Rows are points. To make a cloud, some directions were put in groups of two or more. Within a group, all points are equally far from the middle, so they leave a hole (a ring in 2 directions, a hollow ball in 3). The other directions are filled evenly. Then the cloud was stretched, turned, moved and blurred a little. How many holes are there, and how many directions does each take, smallest first?
In the rows, zero is written as 128.

Cloud (15 x 2):
[[101 135]
 [174 144]
 [167 144]
 [134 112]
 [159 141]
 [173 126]
 [161 153]
 [135  86]
 [159 149]
 [167 138]
 [ 96 124]
 [123 149]
 [129  88]
 [101 112]
 [139  78]]
Holes: 0

Cloud (20 x 3):
[[116 174  98]
 [112 142 154]
 [164 160 119]
 [145 113  86]
 [127 167 148]
 [105 116  78]
 [155 100 126]
 [129 179 116]
 [155 100 122]
 [112 135  72]
 [108  98 129]
 [ 85 137 118]
 [106 171 126]
 [151  99 108]
 [126 179 123]
 [167 150 111]
 [ 88 155 117]
 [131  93 131]
 [172 131 123]
 [105 159 142]]
Holes: 1 (3)

Cloud, 20 rows:
[[138 133 151]
 [162 159 146]
 [151 134 106]
 [141  85 102]
 [123 176 120]
 [180 142 149]
 [109 118  69]
 [148 169 151]
 [130 192 103]
 [104 151 121]
 [145 137 123]
 [124  95  84]
 [111 123 118]
 [ 93 141 132]
 [ 80 169 138]
 [166 119 134]
 [181 127 132]
 [160 120 100]
 [ 89 109 123]
 [139 109 110]]
Holes: 0

Cloud (30 x 4):
[[ 91 151 132 157]
 [ 85  96 118 145]
 [136 107  87 137]
 [138 149 130 163]
 [123 162 163 129]
 [ 85 151 106 141]
 [ 85 119 127  95]
 [132 111 158  77]
 [124 131 148 173]
 [137  87 163 135]
 [ 97 119 177 148]
 [145 117 140  74]
 [102  87 165 116]
 [ 82 100 119 114]
 [117  96 126 163]
 [140 160 119 150]
 [104 126 159  85]
 [ 94 134 164 102]
 [ 97 150 151 158]
 [ 79 148 124 128]
 [159 100 123 112]
 [ 98  88 105 125]
 [127 157 100  94]
 [109 110 172  92]
 [ 78 139 132 152]
 [142 137  83 137]
 [ 72 117 127 135]
 [142  95  98 124]
 [ 78 141 123 118]
 [136 170 117 116]]
Holes: 1 (4)

Cloud:
[[108 161 170 127 127 163]
 [172 145 100 155 111 124]
 [116 130 125 149  81 157]
 [ 95  93 122 140  98 106]
 [110  79 108 101 148 120]
 [128 163 122 121  80 159]
 [132 111 119 123 151 181]
 [142 131 179 151 109 125]
 [121 131 164 119 119 176]
 [ 90 127 119 103  80 115]
 [123 138 111 133 115  67]
 [137 112 152 169  98 110]
 [121  86 133 130  94 153]
 [106 185 161 125 137 136]
 [154 120 103 115 137 176]
 [135 129  95 140  72 123]
 [132 135 137 142  89  73]
 [127 181 133 126 152  94]
 [158 119 174 112 123 145]
 [120 180 137 130 149  94]
 [122 133 149  78 175 140]
 [ 90 116 166  91 108 111]
 [172 121 145  82 108 125]
 [143 134 126 157  82  89]
 [134 147 151 124  84  79]
 [126 126 155 158 175 128]
 [122 149 112 158  94 158]
 [ 92 162 104 136 132 148]
 [ 98 136  87 108 112 106]
 [ 78 129 106 121 110 110]
 [ 81 101 146  89 124 127]
 [115 159 120  68 125 104]
 [ 92 139 121 153 142  94]
 [114  77 129 128  96 134]
 [138 135 130 179  94 123]
 [138 126 179 119 111 152]
 [ 87 131 124 157 147 107]
 [123  99 116  61 128 124]
 [136 119 147  95 175  95]
 [ 88 125 142 113 157 167]
 [154 118 106 113 134 178]
 [133 106 154  93 160  88]
 [101 133 165  94 169 144]
 [126 127 131  98 161 178]
 [111  94 139  66 132 125]
 [126 123 137 181 127 147]
 [128  69 124 130 107 126]
 [144 127 103 147  81  92]
 [ 75 132 113 110 108 115]
 [ 94 150 150 127 129 175]
 [149  73 112 124 112 133]
 [154  80 135 150 117 124]
 [144  95 123  71 104 136]
 [157 116 141  73 126  91]]
Holes: 3 (2, 2, 2)
